Each row is a point. The ring and each string are closed loops that go straight from each point to the next, and from the last back to the first. Before rounding, they use only three directions, however many columns there are. Count how often each string passes through the ring. Passing back the other way cancels.

Ring (8 x 4):
[[  8 -30   2   8]
 [ 11 -22  10  15]
 [ 12  -8   7  14]
 [ 15   6  -1  -5]
 [ 15   8  -7 -15]
 [  9  13 -23 -16]
 [  5  11 -27  -8]
 [  5 -16 -12   3]]
String (20 x 4):
[[  8 -14  -7   1]
 [  7  -3 -10   7]
 [  7 -32   4  14]
 [ 13 -60  25  13]
 [ 14 -36  15   5]
 [ 11 -10  -1   3]
 [  9   0   2  23]
 [ 12   3  10  26]
 [ 16  -6   8   3]
 [ 15  -9   4  -6]
 [ 11   9  -8   1]
 [ 14  19 -11 -10]
 [ 20   6  -6 -35]
 [ 15  -4  -7 -20]
 [ 11   1 -11 -10]
 [  5  22 -29  -6]
 [ -1  33 -44  -6]
 [ -3  26 -45  -2]
 [ -1  13 -32   6]
 [  6   0 -13   4]]
Times through: 3

Ring (6 x 6):
[[-22   8   6  10 -22 -16]
 [-21   7  16   9  22 -12]
 [ -5  -5   6  -2  44  -3]
 [  5 -17  -6 -10  31  -3]
 [  6 -21 -15 -12 -10 -10]
 [-11  -2  -7   2 -36 -14]]
String (25 x 6):
[[ -6 -21  -8  -6 -55 -31]
 [-11 -16   1  -2 -32 -30]
 [ -9  -4  -2   0  -5 -10]
 [-10  12 -11   5 -17   5]
 [-16  12  -9   8 -39  -4]
 [-19   6  -6   8 -60 -18]
 [-15 -10   1   2 -45 -30]
 [-11 -10  -1   0 -27 -23]
 [ -7  -3  -5   0  -6  -7]
 [ -1  -3 -18  -3 -25   0]
 [  6 -14 -23 -10 -29  -4]
 [ 11 -37 -19 -18 -34 -24]
 [  2 -26  -6 -11 -10 -23]
 [ -3 -13  -3  -5   3 -13]
 [  1  -6  -9  -5  16   2]
 [  9 -11 -14 -10  32   9]
 [ 12 -21 -11 -15  40   2]
 [ 11 -32  -5 -17  34 -13]
 [  1 -23   0  -9  12 -19]
 [ -4 -13  -1  -4   5 -14]
 [  4 -27  -5 -12   4 -20]
 [ 14 -42 -14 -21  -7 -23]
 [ 13 -21 -25 -15  -8   0]
 [  8 -12 -24 -10 -17   3]
 [  3 -19 -21 -10 -47 -15]]
Times through: 3

Ring (9 x 9):
[[ 22 -29   8   4  -7 -21  12 -28   6]
 [ 30 -32  26   9 -12 -15  25 -27   7]
 [ 21 -20  32  16 -11   0  33 -11   5]
 [  5  -2  29  16 -11   6  26   9   0]
 [-14  19  20  10 -15   3   4  31  -7]
 [-33  35  -3   0 -14  -8 -26  42 -12]
 [-35  31 -19  -1  -7 -11 -30  36 -11]
 [-25  13 -32   1   3 -14 -21  13  -5]
 [ -1 -12 -20   3   2 -19  -5 -13   2]]
String (23 x 9):
[[  4  -3  18   7 -13  -8   8   4  -1]
 [  2   0  19   5 -16 -11   2   7  -2]
 [-11   2  -6  24   9  16  29  10   0]
 [-20  18   6  22   1  19  22  30  -5]
 [-31  39  17   8 -18   6 -10  52 -13]
 [-31  25 -15  14   3   9   1  32  -7]
 [-24  18 -13   9   0   0  -4  23  -6]
 [-19  20   2  -3 -17 -17 -25  26  -9]
 [-29  34  -2 -14 -25 -28 -50  38 -13]
 [-53  42 -45  -3   1 -13 -45  44 -14]
 [-42  37 -28  -9 -10 -21 -49  40 -13]
 [-35  36 -13 -12 -19 -26 -51  40 -14]
 [-58  52 -36  -6  -6 -12 -52  56 -17]
 [-52  45 -31   5   1   1 -29  51 -14]
 [-30  20 -23  16   9  10   5  26  -5]
 [-14  14   8   5 -13  -7  -6  22  -6]
 [-18  13  -5  18   3  11  15  21  -4]
 [-14  13  11  25   1  22  30  25  -3]
 [  7   0  40  22 -12  15  38  15  -1]
 [ 23 -10  60   9 -29  -5  24   3   0]
 [ 27 -23  45  26  -9  14  56 -11   6]
 [ 17 -20  23  26   1  14  50 -11   6]
 [  2  -9   5  20   3   7  30  -2   3]]
Times through: 1

Ring (6 x 12):
[[-36  24  -2  29  11  20 -22  31  17  -8  -1  -4]
 [-13  19  -7   8  13  14 -17  17   7  -5   5  -9]
 [ 19   7  -8 -19   7   2   3 -12  -1   1  10  -4]
 [ 40  -3  -4 -34  -5 -10  24 -36  -4   6   9   7]
 [ 13   3   4  -6  -9  -5  19 -19   2   0   0  11]
 [-20  15   5  20  -2   8  -1   9  13  -5  -4   7]]
String (25 x 12):
[[  7  10  -4  -4   5   4   0  -2  -6  -4   5  -4]
 [ 26   5  -8 -22   5  -1   6 -16  -9   1  10  -5]
 [ 49  -3 -11 -49   3  -8  19 -40   1  10  17   3]
 [ 24   3  -5 -25   1  -2  13 -23   9   6   9   6]
 [ 14   6  -2 -11   0   0   8 -12   0   0   5   2]
 [ 34  -1  -2 -24  -5  -9  21 -29 -13   1   6   4]
 [ 58 -11  -1 -46 -13 -20  40 -55  -9   9  10  14]
 [ 37  -3   2 -24 -11 -13  28 -35 -12   2   4   9]
 [ 12   6   1  -5  -3  -2  11 -12  -5  -2   2   3]
 [  8   6   0  -8  -2   0  10 -13  10   2   4   8]
 [ 15   1   7  -8 -13  -8  25 -25   8   2  -1  17]
 [  1   5   9   6 -13  -4  19 -14   8  -2  -5  16]
 [ -8  10   5   9  -5   3   8  -3  16  -1  -2  12]
 [ -8  12   2   9   0   5   1   3   8  -4  -1   4]
 [-24  17   5  26   0  10  -6  17   5  -9  -6   2]
 [-47  24   6  41   4  19 -17  32  23  -9  -8   4]
 [-42  23   2  30   7  20 -18  27  33  -4  -3   5]
 [-14  15  -1  10   5  10  -6   9  16  -2   1   2]
 [-19  18  -1  18   7  12 -11  17   6  -7  -1  -3]
 [-14  16  -2  12   6  11  -9  12   7  -5   1  -2]
 [-20  19  -5  12  11  16 -15  17  20  -3   3  -2]
 [-30  25  -8  20  19  22 -29  32  15  -7   4 -12]
 [-23  24 -11  15  21  21 -29  30   4  -8   6 -17]
 [ -4  16 -11  -5  15  13 -14   8  14   0  10  -7]
 [  4  11  -5  -6   6   6  -2  -2   6  -1   6  -1]]
Times through: 2
String (30 x 12):
[[ -2  10   2   4  -2   3   5  -2   4  -3   0   4]
 [  4   7   1  -4  -3   1  10 -11  12   1   2   9]
 [ 18   1   4 -14 -10  -7  23 -27  12   4   2  16]
 [ 35  -6   6 -23 -17 -16  35 -40  -5   4   2  17]
 [ 36  -5   4 -24 -14 -15  32 -38  -9   3   3  13]
 [ 20   3   1 -10  -6  -6  16 -19 -10  -2   2   4]
 [ 10   7  -1  -7  -1   0   8 -11   1  -1   3   4]
 [ 23   1  -1 -21  -5  -5  19 -27  10   5   6  11]
 [ 39  -6   1 -33 -12 -14  32 -43   5   8   7  16]
 [ 40  -6   4 -28 -15 -16  35 -43  -6   5   4  15]
 [ 25  -1   4 -13 -12 -11  25 -27 -10  -1   1  10]
 [  6   8   1  -1  -3   0   8  -8  -2  -3   1   4]
 [  3   9   0  -3   0   3   5  -7   9   0   3   5]
 [ -2   9   2   1  -3   3   8  -7  16   1   1  11]
 [-13  12   4  10  -3   6   3   1  20  -1  -2  11]
 [-33  18   6  30  -1  13  -7  18  22  -6  -6   9]
 [-48  25   6  43   4  19 -18  34  19 -11  -9   2]
 [-37  23   3  35   6  17 -17  30   9 -11  -5  -3]
 [-55  30   2  48  11  25 -30  46  19 -13  -7  -5]
 [-36  24   0  33  10  18 -21  32   9 -11  -4  -6]
 [ -8  14  -1   8   4   8  -4   6   6  -4   1   0]
 [-16  17  -1  16   6  11 -10  15   3  -7   0  -4]
 [-29  22  -1  27   9  16 -19  27   4 -10  -2  -7]
 [-18  17  -1  15   6  12 -10  14  10  -5   0  -2]
 [-26  20  -1  18   8  15 -14  19  21  -4   0   1]
 [-46  26   0  33  11  23 -24  33  34  -5  -3   2]
 [-60  29   4  49   9  26 -27  44  31 -10  -8   1]
 [-36  21   4  34   3  15 -13  26  11 -10  -6   1]
 [-35  20   7  36  -1  12  -8  23   9 -10  -9   4]
 [-15  14   5  19  -3   6   1   7   4  -7  -5   5]]
Times through: 4

Ring (7 x 14):
[[ 17 -13  -6   8   8  -3  10  27 -31  -7  13  29  -8  -2]
 [ 15  -8  -4   5   9  -6  13  23 -25  -2  16  17 -10  -2]
 [  0   1  -1  -4   1  -3  14  -2   0   2  -3  -2  -3   0]
 [-14   7   0 -11  -9   3  13 -26  21   3 -27 -11   6   0]
 [-21   4   0 -15 -13   8   6 -34  27   2 -38  -9  10   2]
 [-11  -6  -2  -9  -7   9  -2 -16   8  -1 -26   8   6   2]
 [  9 -13  -6   3   4   2   5  16 -22  -6   1  27  -4  -1]]
String (26 x 14):
[[  3  -7   2  -5   6  -3  -1   8 -12   5   5   5  -6   2]
 [  5  -9   8 -10  13  -8 -13  15 -17  13  20  -5 -12   5]
 [  5   5  -2   0   2  -7  27   1  -2   0   2  -3  -5  -3]
 [  0   9  -7   1  -7  -1  38 -12  10  -6 -16   1   3  -5]
 [-11  11   1 -10  -6  -2  21 -23  21   4 -19 -17   3  -1]
 [-14  -1   9 -19   1  -1 -14 -16  11  15  -9 -18  -2   6]
 [-11  -2   4 -13  -1   1  -5 -13   8   8 -13  -8   1   3]
 [ -5  -4   1  -8  -1   2   1  -7   1   3 -11   2   0   2]
 [-18  -2   8 -20  -3   4 -16 -23  16  13 -20 -15   3   6]
 [-29   5   5 -23 -13   9  -7 -44  35  10 -42 -20  11   5]
 [-28  12  -6 -13 -23  14  22 -52  43  -5 -60  -8  19  -1]
 [-14   6  -9  -5 -16  10  26 -31  23  -9 -42   5  13  -3]
 [-10  -6   3 -12  -2   4  -9 -11   4   5 -16   0   2   4]
 [-15 -11   8 -19   0   6 -29 -12   4  12 -14  -4   0   7]
 [-14  -8  -3 -10  -9  12  -5 -19   9  -2 -32  12   8   2]
 [ -3  -4 -11   2 -10   9  20 -10   2 -13 -28  23   8  -3]
 [  0  -5  -6   0  -4   4  13  -2  -4  -6 -14  16   2  -2]
 [ -2 -11   4  -9   5   1 -13   4  -9   7  -1   5  -4   4]
 [ 10 -19  -1   0   9   1 -12  23 -29  -1  10  26  -7   2]
 [ 22 -15 -14  16   5   1  23  30 -35 -17   8  44  -5  -5]
 [ 21  -7 -18  18   0   0  41  22 -26 -21   0  41  -2  -8]
 [  2  -7  -1  -4   3   0   2   5 -10   1  -2  10  -3   1]
 [  7 -15   5  -6  12  -4 -16  21 -25   8  17  10 -11   4]
 [ 26 -16  -4  10  17 -10   7  44 -45  -3  35  28 -17  -1]
 [ 29  -5 -15  20   8  -8  45  35 -35 -16  21  34 -10  -8]
 [  8  -2  -8   5   0  -1  27   6 -10  -8  -4  16  -2  -4]]
Times through: 4

Ring (8 x 14):
[[  8  12 -11   0  17  -8   1 -11   1   3   2  -7  -8 -11]
 [-19  13   3   4  -5   7   5  -3   1  -3  -4 -12   4  -9]
 [-34  11  16   8 -20  20   8   5  -2  -8  -7 -12   9  -4]
 [-30   7  29  12 -25  32   7  11  -7 -10  -7  -3   8   3]
 [-16   3  22  12  -8  22   4   4  -8  -3  -7   2  -8   6]
 [ -5   1   6  10  14   3   0  -9  -4   6  -8   1 -26   4]
 [  7   2  -7   6  28 -10  -2 -16  -1  10  -6  -1 -32   0]
 [ 18   8 -16   1  31 -15  -2 -17   1   9   0  -2 -24  -8]]
String (22 x 14):
[[-35  -2  28  18 -10  23   5   2  -8  -1 -16  -1 -19  13]
 [-24   1  11  12   4   7   3  -7  -3   3 -13  -6 -22   5]
 [  1   6   9   7   5  10   2  -2  -6   0  -2   2 -11   0]
 [  9   0   2   8  23  -1  -2 -11  -5   8  -5   5 -31   4]
 [-10  -6 -14  12  43 -25  -3 -30   2  19 -19  -8 -60   5]
 [-11   3  -4   8  19  -7   1 -15   1   8 -11  -8 -28  -1]
 [ 14   8  -3   3  18  -2   0  -8  -3   4   1   2 -15  -4]
 [ 40   9 -19  -3  38 -18  -4 -17  -1  10   7   5 -24  -9]
 [ 25   8 -30  -2  45 -30  -4 -27   4  15   0  -6 -33 -12]
 [-10   6 -15   5  24 -16   1 -20   5   9  -9 -14 -26  -7]
 [  6  11  -1   2   9   2   2  -5  -2   1   2  -2  -5  -7]
 [ 16  15  -6  -2   9   0   2  -4  -1  -1   7  -2   3 -12]
 [-12  15 -10   0   5  -4   4  -9   4   0  -2 -16   1 -15]
 [-33  11  -1   6  -3   1   6  -8   4  -1 -10 -19  -4  -8]
 [-47  14   8   7 -20  13   9   0   4  -8 -10 -22  12 -10]
 [ -2  15  17   3 -17  24   6  11  -6 -10   6   1  19  -7]
 [-10  10  12   6  -6  15   4   2  -4  -4  -2  -3   1  -3]
 [-47   6  18  13 -17  18   8   1  -1  -5 -15 -15  -2   1]
 [-40   9  37  13 -38  41  10  18  -8 -15  -7  -4  19   3]
 [-13  10  33   9 -28  39   7  18 -11 -13   2   5  19   2]
 [  2  10  17   5  -8  22   4   8  -8  -6   3   5   6  -1]
 [ -5   6  36  11 -23  39   5  18 -14 -11   2  12  10   7]]
Times through: 2

Ring (10 x 14):
[[  9   3  -1   7 -17  -3 -13  -1  -4   3   5   0   3  -1]
 [ 15   5  -2   3 -29  -6 -25   1   7   7   3   3  11   3]
 [ 14   4  -4  -3 -29  -7 -26   2  12  12   0   1  14   4]
 [  8   2  -3  -6 -20  -5 -18   2   9  14  -3  -2  12   4]
 [  0  -1  -1  -5  -8  -1  -6   2  -1  11  -4  -3   7   3]
 [ -5  -3   2  -2   1   2   4   1 -10   7  -3  -4   2   2]
 [-12  -6   3   1  15   6  18  -2 -22   3  -1  -8  -7  -2]
 [-16  -7   3   5  27   9  30  -8 -32   0   3 -13 -15  -7]
 [-13  -5   2   7  23   8  27  -9 -31   0   6 -12 -16  -8]
 [ -1  -1   1   8   1   2   5  -6 -17   1   6  -6  -6  -4]]
String (25 x 14):
[[-19  -7   2   8  36  12  40 -15 -40  -1   8 -17 -24 -12]
 [ -2  -1   2  10   4   4   8  -5 -21  -2   7  -5  -8  -5]
 [  6   1   1   7 -13  -1 -10   0  -7   2   3   0   2   1]
 [  1   0  -1   3  -4   1   0  -4 -10   5   3  -5  -1  -2]
 [  6   2  -2   4 -11  -2  -8  -5  -5   6   5  -4   1  -3]
 [ 25   9  -2   8 -48 -11 -43   5  15   5   5  10  16   5]
 [ 21   6   0   7 -41  -9 -37   6  11   4   3   9  15   6]
 [  7   1   0   3 -16  -3 -12   1  -2   5   2   0   6   2]
 [  4   1  -2   2  -9  -1  -5  -4  -5   7   4  -5   1  -2]
 [ 11   4  -1   7 -20  -3 -16  -3  -2   4   6   0   3  -1]
 [ 11   4   0  12 -19  -2 -14  -2  -7  -1   8   1   1  -2]
 [  5   1   2   7 -12  -1  -8   0  -9   1   4   0   2   0]
 [ -4  -2   0   3   5   3   8  -5 -16   4   3  -7  -5  -3]
 [-21  -8   1   5  39  12  42 -15 -39   1   6 -19 -23 -12]
 [-27 -10   3   6  47  15  51 -14 -46  -2   6 -20 -27 -12]
 [-20  -8   5   6  31  11  34  -6 -37  -3   2 -12 -17  -6]
 [ -3  -2   3   4   0   2   4   0 -14   2   0  -3  -1   0]
 [-10  -5   1   0  14   5  17  -5 -20   5   1 -10  -7  -3]
 [-17  -7   2  -1  26   8  28  -6 -27   4  -1 -13 -11  -4]
 [-17  -8   5   1  22   8  25  -1 -27   1  -3  -8  -8  -1]
 [-20  -8   4   0  29  10  32  -4 -31   2  -1 -12 -12  -4]
 [-14  -6   2   1  22   7  25  -6 -25   4   1 -12 -10  -5]
 [ -5  -3   2   3   4   3   7  -2 -15   3   1  -5  -3  -1]
 [-14  -6   4   6  21   8  25  -5 -30  -2   3  -9 -13  -5]
 [-30 -11   3   8  55  17  59 -17 -53  -3   8 -23 -32 -15]]
Times through: 3
String (30 x 14):
[[  5   2   0  11  -7   1  -2  -6 -15  -1   9  -3  -5  -5]
 [  3   1  -1   6  -5   1   0  -7 -11   4   7  -6  -4  -5]
 [  2   0  -2   3  -5   0  -1  -5  -9   6   4  -6  -1  -3]
 [ 14   5  -3   5 -26  -5 -22  -1   4   6   5   1   7   0]
 [ 23   8  -3   5 -44 -10 -40   3  16   8   4   7  16   4]
 [ 22   7  -1   4 -44 -10 -40   7  16   7   1   9  18   7]
 [  7   2   0   2 -17  -3 -14   1   0   7   1   0   7   2]
 [  3   0  -3  -2  -7  -1  -4  -3  -3  10   1  -6   3  -1]
 [ 10   3  -5  -6 -21  -6 -18  -1  10  15  -1  -3  11   1]
 [ 14   4  -6  -8 -29  -8 -27   1  17  18  -3  -1  17   4]
 [  8   2  -8 -13 -19  -6 -17  -2  15  22  -4  -6  14   2]
 [  1  -1  -5  -9  -6  -2  -4  -3   3  16  -3  -8   7   0]
 [  2  -1  -1  -2  -8  -1  -5  -1  -3   9  -1  -4   5   1]
 [  6   1   0  -2 -17  -3 -14   4   2   8  -2   1  10   4]
 [  5   0   0  -5 -18  -4 -16   6   5  11  -5   1  13   7]
 [ -4  -3   0  -9  -2   0  -1   3  -2  12  -7  -5   8   5]
 [ -8  -5   1  -6   7   3   9   0 -10  10  -5  -7   2   2]
 [ -8  -4   1  -2   9   4  11  -2 -14   7  -2  -8  -2  -1]
 [ -2  -2   1   1  -1   1   2  -1 -10   5   0  -4   1   0]
 [ -4  -3   3   2   1   2   4   1 -14   3  -1  -3   0   2]
 [ -4  -3   2   2   2   2   5   0 -14   3   0  -4  -1   0]
 [-10  -5   2   2  15   6  18  -5 -21   4   1 -10  -8  -4]
 [-20  -8   2   2  34  11  38 -10 -35   2   3 -16 -18  -8]
 [-29 -11   4   5  51  16  55 -14 -49  -2   5 -20 -28 -12]
 [-27 -10   4   7  48  15  52 -14 -48  -3   6 -19 -28 -13]
 [-30 -11   2   7  56  17  60 -19 -52  -2   8 -24 -32 -16]
 [-12  -5   0   3  21   7  24 -10 -26   3   4 -13 -13  -8]
 [ -1  -1   0   3  -1   1   2  -2 -11   5   2  -5  -1  -1]
 [  3   0   2   7  -8   0  -4   0 -11   1   3  -1   0   0]
 [  2   0   2  11  -5   1   0  -4 -16  -2   7  -3  -5  -3]]
Times through: 1

Ring (9 x 14):
[[-13   1   8   0   1   3  15  -8   9  19  -4  11   5  18]
 [-16  10  19  -5   2  21   9   5   5  28  -1   7   1   3]
 [-14  17  19  -9   1  31   4  10   4  26   0  -1  -2  -5]
 [ -8  21   5 -11  -5  33  -2   6   4  15   2 -13  -6 -11]
 [ -1  20 -11  -6 -11  31  -6   2   3  13   7 -16 -10 -17]
 [  3  16 -24   2 -14  27  -7  -2   2  18  13 -13 -12 -22]
 [  5   6 -33  11 -15  13  -2 -12   4  18  14  -4 -10 -14]
 [  2  -2 -30  10 -13  -2   6 -20   7  11   7   2  -3   5]
 [ -5  -6 -17   6  -7 -12  15 -24  11   5  -1   8   4  23]]
String (31 x 14):
[[ -5   3 -11   5  -7   7   7 -10   7  18   4   4  -1   4]
 [ -6  -3 -10  10  -5   1  11 -13   7  25   4  13   0   8]
 [ -9  -7  -4   9  -2  -7  17 -16   9  22   0  18   5  19]
 [ -7   5  -3   7  -4  16   6  -2   4  32   7   9  -3  -5]
 [ -9   4  -1   1  -4  10   9  -7   7  20   1   5   0   6]
 [-13   4  11   6   1  17  10   3   4  39   4  16   0  -1]
 [-17   6  22   4   5  23  11  10   3  48   3  20   0  -4]
 [-21   8  31  -3   7  22  14  10   5  40  -3  17   4   5]
 [-16   8  17 -10   2  10  14  -4   9  10  -8   2   6  19]
 [ -9   8   1  -6  -4  11   8  -7   8   9  -2  -3   1  10]
 [-11  13   9  -3  -2  26   4   6   4  28   3   1  -3  -7]
 [-15  26  28  -2   3  57  -4  32  -4  60  11   6 -11 -37]
 [-17  30  33 -11   3  58  -4  31  -2  48   6  -3  -9 -31]
 [-14  22  18 -17  -1  32   2   8   6  12  -4 -12  -2  -1]
 [ -9  11   0 -12  -5  10   7 -10  10  -4  -6 -11   2  15]
 [ -7  13  -1  -8  -6  19   3  -3   6   9   0  -9  -2   1]
 [ -4  21  -2  -1  -7  41  -7  12   0  34  12  -7 -12 -29]
 [ -1  28  -5  -2 -10  53 -14  18  -3  36  16 -14 -17 -42]
 [  1  27 -14  -9 -13  41 -12   6   1  12  10 -25 -14 -28]
 [  0  17 -18  -8 -13  23  -4  -7   6  -1   4 -21  -7  -7]
 [ -2  10 -15  -6 -10  10   3 -13   8  -3   0 -13  -2   6]
 [ -1  12 -13   4 -10  25  -2   0   2  26  11  -3  -9 -17]
 [  8  17 -31  16 -17  42 -15   9  -5  47  27  -4 -21 -50]
 [ 12  15 -41  21 -20  39 -16   5  -5  47  30  -4 -23 -53]
 [ 11   8 -45  17 -20  21  -9  -9   0  27  22  -5 -16 -30]
 [  3   1 -32   3 -15  -4   5 -25   9  -6   3  -9  -2  11]
 [  8  -3 -43  13 -17  -5   3 -26   7   4  10  -3  -6   2]
 [ 10  -3 -47  27 -18   7  -2 -15   1  35  22   9 -13 -21]
 [  4   0 -31  20 -13  10   1 -10   2  36  17  10  -9 -16]
 [ -2   2 -17   8  -9   7   6 -11   6  20   7   4  -3   0]
 [ -5   1 -13   1  -7  -2  10 -18  10   4  -1   0   2  16]]
Times through: 3

Ring (9 x 14):
[[  3  -2  26 -20   0  -6  30 -24  -1   6  -8   5  12 -20]
 [  0  -9   8 -17   8  -3  23 -28  -5 -17  -6  10   4 -23]
 [ -2  -9  -4  -9  17  -1  10 -24  -8 -29   1  11  -3 -19]
 [ -1  -4 -14   6  23   0  -4 -14  -8 -27   7   9  -8 -11]
 [  3   7 -14  24  24  -1 -15   2  -5  -4  11   3  -8   1]
 [  3  14   0  23  21  -5 -16   9  -3  11  14  -1  -4   8]
 [  1  17  22   9  17 -10 -10   8  -3  19  16  -2   1  13]
 [  0  14  40 -10   9 -12   6  -2  -3  21  11  -1   7   7]
 [  1   8  40 -18   2 -11  20 -12  -1  19   2   1  11  -4]]
String (27 x 14):
[[ -7  -4   3 -12  25  -4  -2 -17 -12 -35  13  12  -8  -6]
 [ -9 -10   2 -22  26  -4   2 -25 -14 -50  13  15  -9 -11]
 [ -7 -16  -3 -24  21  -1  13 -34 -12 -52   3  17  -6 -23]
 [  3 -11  -7  -6   9   1  22 -28  -4 -19 -10  10   2 -28]
 [  7   0  -1   7   7  -1  15 -15   0   6  -7   3   5 -18]
 [  2   1   7  -1  12  -4   9 -13  -3  -2   1   4   2 -10]
 [-10 -12  10 -30  23  -5   8 -29 -14 -49  11  16  -6 -13]
 [-10 -16  -1 -28  26  -2   7 -32 -15 -60  10  18  -9 -17]
 [  1  -9 -17   3  17   2   9 -22  -6 -27  -3  10  -4 -22]
 [  7  -3 -18  16  13   2   7 -13  -2  -5  -6   5  -1 -19]
 [  3   1  -6  10  16  -1   2  -9  -4  -5   2   4  -2 -10]
 [  5   4  -3  12  13  -2   3  -7  -2   4   1   3   0  -9]
 [ -3   6   4   3  24  -5 -11  -3  -8 -13  16   5  -6   4]
 [ -2  14  -5  22  32  -5 -30  12  -9  -7  25   2 -13  17]
 [  2  22  -2  33  30  -6 -34  21  -5  12  26  -3 -10  23]
 [ 10  15  -1  31  12  -3  -6   9   2  30   3  -5   2   1]
 [  7  12   6  18  11  -5  -1   2   0  21   4  -2   3  -1]
 [ -1   9  18  -1  18  -8  -4  -2  -6   2  14   3  -1   5]
 [ -6  16  30  -4  25 -12 -17   6  -9   1  27   2  -4  20]
 [ -4  26  31   9  28 -14 -30  20  -8  15  34  -3  -6  33]
 [  7  20   7  28  16  -6 -14  14   0  29  12  -5   0  11]
 [  7  18  -2  32  18  -4 -15  13   0  25  11  -4  -2   8]
 [  8   7  -3  20  10  -2   4  -3   1  18  -2  -1   3  -9]
 [  1   6   5   6  18  -5  -4  -4  -5  -2  10   3  -2  -1]
 [ -2   5  -6  10  27  -3 -16  -2  -9 -18  17   6 -10   3]
 [ -3  -1 -26  16  34   1 -21  -5 -12 -38  17  10 -16  -2]
 [ -9  -7 -16  -4  36  -1 -16 -16 -16 -56  20  15 -17  -4]]
Times through: 4
